Each row is a point. The window is the flat piece filled in between its corners: a triangle in 3 columns, a solid with four corners in 4, and so on. A path goes straight from each point to the next, and from the last back to the first. After which points does the path pass through the window?
In the rows, zero is written as 128.

Window (4 x 4):
[[154 144 212 131]
 [ 69 105  47 151]
 [167 136 175  92]
 [139  89 123 145]]
Path:
(1): [107  86 127 135]
(2): [ 39 115 127 102]
(3): [170 103  98 155]
(4): [146 187  97 110]
(5): [100  87 152 132]
(6): [136 102 177  70]
(7): [180 155 165 116]
(8): [150 136  90 125]
(9): [104  92 128 112]
(10): [100  74 108 122]
(11): [134 147  75 188]
(12): [237 123 118 133]
(13): [ 82 128 176  79]
(14): [108  63  83  72]
(15): [164 141 175 181]
(16): [140 119 131 161]
Through the window after points: 2, 6, 10, 14

Window (8 x 8):
[[134 174 219 112  87 149 105 187]
 [157  88 138 130  77 133 139 145]
 [ 96 151 186  70  92 163 108 148]
 [149  81  87 161 169 141  78 125]
 [138 131  70 167 175  97 110  87]
 [153 130 178 111  86 131  75 114]
 [153 119  86 108 178  80  85 134]
 [157  58 128 156 180 104 128  96]]
Path:
(1): [170 149 132 121 151 138 105 122]
(2): [ 87  83 203  94  36  94 115 162]
(3): [122 107 161 146 115 109  94 147]
(4): [170 125 115 119 140 150  83 108]
(5): [163  96 150  94 148 132 120 114]
(6): [109 133 154 180 118  98 110 148]
(7): [ 71   7 149 147 110 123 126 115]
(8): [164 184 144  98 140 136 104 130]
Through the window after points: 3, 7

Window (9 x 9):
[[155 125  85  55 139 126 164 118 188]
 [161 147  94 116 122 115  24 124 111]
 [155  79 134 136 134 135 165 107 125]
 [204 148 192 162 149 129 195 152   7]
 [134 164 126 144 113  89 131 169 120]
 [146 123 160  81 100  90 117 125  98]
 [173 160 128 124 104 119 190  34  73]
 [159 142 208 123 133 105  31 179 175]
 [ 24 154 184  77 147 167 133 106 159]]
Path:
(1): [128 130 155 101 148  96 105 114 135]
(2): [137 117 154 112 116 138 109 160 139]
(3): [154 192 142  89   8 127  58 138 125]
(4): [157 118 133 150 189 102 125 105  73]
(5): [152 121 116 116 150 103 153 107 140]
(6): [154  76 158  97  72 206 157 140 118]
(7): [135 108 156  97 100 152 133 118 130]
(8): [141 169 139  93 155  65 140 118 103]
Through the window after points: 5, 7

Window (12 x 12):
[[158 105 143 143  88 110 165  81  67 118 170  54]
 [119 174  66 145 140 105 168 113 159  69 126 162]
 [144 107 141  88 131  91 146  55  85 159 144 125]
 [154 122 141 176 126 160 131 134 203 123 110 187]
 [214 134 138  70 134  89 144  72  78  88 112  56]
 [141  72 121  39 100 165 118  63 139 116 146  83]
 [ 86  64 200 158 153 117  65 215 143 188 165  72]
 [105 163 196 114 124 115 185  89  87 117 127  70]
 [ 88 104 135 197 184 167 180 217 152 189 116 126]
 [ 90  96 109 179 128 143 107 128 170 153  65 125]
 [ 91   7 168 150 138 114 131 182 199 147 110 124]
 [150 209 102 125  71  94 205 137 115 133 103 132]]
Path:
(1): [147 167 160  81 124  82 122  83 164 147 136  58]
(2): [110  90 134 181 126 163 196 140  19 123 129 165]
(3): [109  91 141 109 118 127 145 125 100 121 144 167]
(4): [188 166 139 160 141  97 138  96 181 187 100  35]
(5): [166 144 132 120 123  99 149 101 153 139 132  86]
(6): [ 98 100 135 121 119 124 123 127  99 102 128 143]
(7): [160 121 135  71 131 158  96 110  82  88  98 141]
(8): [148 120 134 135  87  70 192  66 150 146 162  66]
(9): [150 145 153 125 154  79 151  66 185 134 100  92]
(10): [144 124 123 138  90 135 156 141  93 126 136 119]
(11): [ 88  68 127 148 129 112 176 157  60 125 118 219]
(12): [125 141 136 142 124 131 142 127 172 147 124  82]
Through the window after points: 3, 9
